Rows are points. The last column is the point's height on a tilted bowl or saddle (a function of degree 2), plus a little noise. Count its main directions that bend up, bend down and stay straight.

Points:
[[ 0.03 -0.99  0.49]
 [ 0.31 -0.39 -0.39]
 [ 0.04  0.37 -0.33]
 [ 0.11 -0.42 -0.40]
 [-0.42  0.09 -0.36]
 [-0.28 -0.27 -0.40]
 [ 0.09  0.84  0.38]
 [-0.06  0.09 -0.50]
 [ 0.33  0.42 -0.24]
 [-0.20 -0.37 -0.35]]
Directions: 2 up, 0 down, 0 straight

Points, 11 rows:
[[-0.63  0.13  0.29]
 [-0.18  0.25  0.05]
 [-0.06  0.48  0.19]
 [ 0.08 -0.49  0.15]
 [ 0.60 -0.57  0.68]
 [-0.17  0.19  0.02]
 [ 0.14  0.18  0.07]
 [-0.49 -0.70  0.45]
 [ 0.81  0.36  0.93]
 [-0.06 -0.28  0.03]
 [-0.03 -0.03 -0.02]]
Directions: 2 up, 0 down, 0 straight

Points, 10 rows:
[[-0.03 -0.46  0.27]
 [-0.13 -0.73  0.71]
 [-0.33 -0.22  0.40]
 [ 0.05 -0.34  0.13]
 [ 0.26 -0.29  0.00]
 [ 0.57 -0.17 -0.02]
 [ 0.13 -0.65  0.42]
 [ 0.17  0.88  0.67]
 [ 0.10 -0.22  0.03]
 [-0.19 -0.45  0.39]]
Directions: 2 up, 0 down, 0 straight

Points, 15 rows:
[[-0.27  0.11  0.32  0.13]
 [ 0.09 -0.53 -0.42  0.18]
 [ 0.21  0.68 -0.64  0.66]
 [-0.70  0.22  0.16  0.22]
 [-0.42 -0.36  0.36  0.25]
 [-0.66 -0.43  0.97  1.02]
 [-0.03  0.50  0.79  0.66]
 [-0.21 -0.40  0.17  0.14]
 [-0.29 -0.30  0.31  0.16]
 [ 0.17  0.40  0.49  0.37]
 [-0.45  0.11 -0.27  0.05]
 [-0.21 -0.11  0.10  0.03]
 [-0.20  0.23  0.05  0.06]
 [ 0.13 -0.62 -0.11  0.17]
 [ 0.29  0.10 -0.13  0.11]]
Directions: 3 up, 0 down, 0 straight

Points (15 x 4):
[[ 0.03 -0.07  0.17 -0.13]
 [-0.24  0.40 -0.01  0.12]
 [ 0.40 -0.19  0.53  0.09]
 [-0.23  0.55  0.20  0.28]
 [-0.16 -0.25  0.06 -0.24]
 [ 0.25 -0.70 -0.83  0.63]
 [-0.58  0.84 -0.26  0.79]
 [ 0.15 -0.20 -0.33  0.06]
 [-0.09  0.41 -0.12  0.20]
 [-0.22 -0.08 -0.01 -0.20]
 [ 0.30 -0.32  0.03  0.01]
 [ 0.67  0.04  0.19  0.41]
 [ 0.89 -0.05  0.04  0.63]
 [-0.67 -0.35 -0.37 -0.15]
 [ 0.24  0.66  0.51  0.65]]
Directions: 3 up, 0 down, 0 straight

Points, 16 rows:
[[ 0.03  0.04  0.38  0.24]
 [-0.42 -0.16 -0.41  0.00]
 [-0.07  0.21 -0.61  0.19]
 [ 0.64 -0.33  0.66 -0.19]
 [-0.26  0.36 -0.38  0.12]
 [ 0.19  0.08 -0.40  0.32]
 [-0.16 -0.72  0.23  0.39]
 [ 0.17  0.46  0.65  0.46]
 [ 0.66  0.83  0.13  1.03]
 [ 0.47 -0.25 -0.29  0.31]
 [-0.18 -0.29 -0.02  0.18]
 [ 0.48  0.54 -0.06  0.66]
 [ 0.04 -0.09  0.39  0.21]
 [-0.63  0.42 -0.30 -0.07]
 [-0.46  0.64  0.08  0.33]
 [ 0.01  0.13  0.20  0.25]]
Directions: 2 up, 1 down, 0 straight
